Each row of a before or after table is a point. One or more steps were done to the points. Then noise was added and the rows were shuffled. The steps act on how far a point lies along the listed directions, d1 being the first. What was done? A step turns or swaps two directions, mirrors them in a line or flattens them onto one, adds a multiple of one to another, or multiplies one. Angles are multiples of 10 degrees, from the lower direction toward the higher: turns from -170 to 170, lines from 10 to 170 but not 90. Use the fewest steps. Two steps may share a direction if one is a turn and the other turns, adds or multiplies; they go together, in the order done. Otherwise the lowest direction goes first.

Directions:
(1): -0.007 0.040
(2): -0.040 -0.007
Before (13 x 2):
0.027 -0.013

-0.002 0.015

-0.019 -0.003

-0.012 0.042

-0.002 -0.010

-0.038 0.069

0.011 0.030

0.041 0.028

0.025 0.002

0.023 0.032

-0.010 0.091

0.029 0.043

-0.014 0.009
After, 13 rows:
-0.025 0.034

-0.005 0.015

-0.017 0.019

-0.040 0.072

0.007 -0.001

-0.006 0.012

-0.002 0.020

-0.043 0.069

-0.008 0.005

-0.005 0.020

0.001 -0.009

0.012 -0.023

0.000 0.008
Steps: flatten d1 and d2 onto the line at 20 degrees

Directions:
(1): 0.028 -0.015 -0.009 0.006 -0.020 -0.059
(2): 0.014 -0.021 -0.052 -0.013 -0.027 0.028
Before (11 x 6):
0.013 -0.002 -0.014 -0.006 -0.014 -0.046

-0.021 0.005 -0.007 -0.020 0.007 0.080

0.006 -0.006 -0.013 -0.009 -0.026 0.017

0.021 -0.015 -0.025 0.001 -0.004 -0.005

0.017 -0.012 0.011 -0.004 0.018 -0.054

0.018 -0.012 -0.075 -0.011 -0.034 0.002

-0.030 0.026 0.039 0.014 0.027 0.039

-0.068 0.051 0.055 -0.004 0.033 0.044

-0.038 0.028 0.012 -0.003 0.029 0.046

-0.018 0.029 0.058 0.028 0.027 -0.004

0.019 -0.004 0.000 0.006 -0.029 -0.022
After (11 x 6):
0.025 -0.008 -0.045 0.001 -0.033 -0.056

0.017 -0.013 -0.010 0.007 0.010 -0.033

-0.003 0.006 0.034 0.001 0.039 -0.035

0.007 -0.013 -0.012 -0.007 -0.031 -0.007

0.013 -0.019 -0.056 -0.029 -0.026 0.050

-0.020 0.012 0.005 0.004 0.015 0.073

0.017 0.009 0.033 0.012 -0.019 -0.030

-0.020 0.029 0.032 0.018 0.018 0.059

-0.066 0.020 -0.008 -0.016 0.003 0.097

-0.023 0.006 -0.030 -0.006 -0.001 0.056

-0.005 0.009 0.017 0.005 0.001 -0.050
Steps: turn d1 and d2 by -50 degrees
